Each row of a before or after table is a point. One or more steps were done to the points. Then noise was added and the rows were shuffled. The steps act on how far a point lies along the listed directions, d1 being the first. Write out the steps. A step turns or swaps two directions, mirrors them in a line or flattens them onto one, adds a multiple of one to another, or multiplies one. Angles are multiples of 10 degrees, from the lower direction toward the higher: turns from -170 to 170, lines from 10 to 170 but not 90. Use the fewest steps. Two steps may share a direction if one is a turn and the other turns, adds or multiplies; they go together, in the order done. Otherwise the lowest direction goes first.

Directions:
(1): [-32 -36]
(2): [-36  32]
Before (8 x 2):
[[-18  33]
 [ 26 -32]
 [-37  27]
 [-26  48]
 [ 16   3]
 [ 64  35]
 [ 42  27]
 [ 37 -30]]
After:
[[ 39  13]
 [ -9  73]
 [  1  17]
 [-35  -5]
 [-42 -26]
 [ 41  22]
 [ -9  51]
 [-50  -6]]
Steps: turn d1 and d2 by -70 degrees

Directions:
(1): [  4  47 -58 -29  18  14]
(2): [  3 -20 -43   2 -37 -58]
(3): [ -8  53  40 -27 -25 -33]
(4): [ 80  -4   8 -16 -15   8]
(5): [-21 -34   1 -65 -24  23]
(6): [ -8  19 -10  30 -62  41]
Before, 9 rows:
[[-25 -19  -7 -45 -36 -26]
 [  9  39  -1  10 -12  35]
 [ -6   3  67 -35   1 -40]
 [-34 -28 -43  12  -6   7]
 [-10  -3 -15  72   5  14]
 [ -3 -14  37  24 -18  24]
 [ -3  14 -13  36  25  11]
 [ 36 -33  52 -78 -14 -32]
 [ 36   6  22  55 -38  -9]]
After (9 x 6):
[[ -9 -29 -44  -5  10  -3]
 [  6 -54  82  39 -27   6]
 [  9  21 -22  22  36   7]
 [-32 -25 101  -2 -27 -40]
 [-18 -46  75 -30 -59 -18]
 [-21 -22   1 -44 -34 -30]
 [ 38 -28  61  70 -49 -21]
 [ 17 -20   7  62  20  -2]
 [ 24  52 -22 -12   6  34]]
Steps: multiply d1 by 2.5; flatten d4 and d6 onto the line at 40 degrees

Directions:
(1): [-18  -9   9  10 -24  79  33  -7  21  25  56]
(2): [ 24 -17  13   7   7   8 -23 -36 -93  10  32]
(3): [ 17 -35 -27  -3   2 -32 -36 -59  51  35  30]
(4): [ 33  13  34 -42  38  47 -27 -31  25 -50  -8]
(5): [-32 -16  49 -64  -3  -3   3  -7  -7  61 -33]
Before, 10 rows:
[[-16   7 -29  36 -19  12  20   8  61 -27  19]
 [  5 -14  -8   2  -4  31  -4 -17   4  15  32]
 [ 20   1 -31  53 -17  25  18  -7 -26  -5  45]
 [  8   2   6 -10   3  23   2 -25 -23  25  34]
 [ 27 -14 -26  18   1 -25 -32 -26 -19 -23  42]
 [ 13  -1 -13  25   2  18  -6 -29  42   1  46]
 [ 14   6 -31  51   3  20  -2 -19   2   8  54]
 [-15   2   1  14  15 -19   4   7  -2  17   9]
 [ 10   9  -6  31   4  30  -4 -10  -2 -40  41]
 [ 26   1  34 -74  51 -44 -73 -32 -46 -12 -59]]
After (10 x 11):
[[ 17   3  -8  -1   5 -54 -10   5 -55   3 -40]
 [-17   0  -1  15  13 -13   9   8  -2  19  14]
 [  3   9  18 -19  20 -37 -29  -2 -27 -23 -32]
 [ 26   2  -6   1  25 -50 -38 -30   7  -4  -5]
 [ 26  17 -13  11  13  -5  -9 -12 -38 -14  21]
 [  1 -22  19 -35   1 -29 -29 -25 -44  21   7]
 [ 15  10  -9   6  24 -57 -34 -13 -36  16 -24]
 [ -8  -8  46 -41   4 123   0 -32 -12  23  57]
 [ 24  -5 -21  10  13 -16 -26  -9 -16 -16   2]
 [-12  -1 -15  -7   0 -66 -16  -3  42  -9 -41]]
Steps: turn d1 and d5 by -130 degrees; turn d2 and d3 by -20 degrees
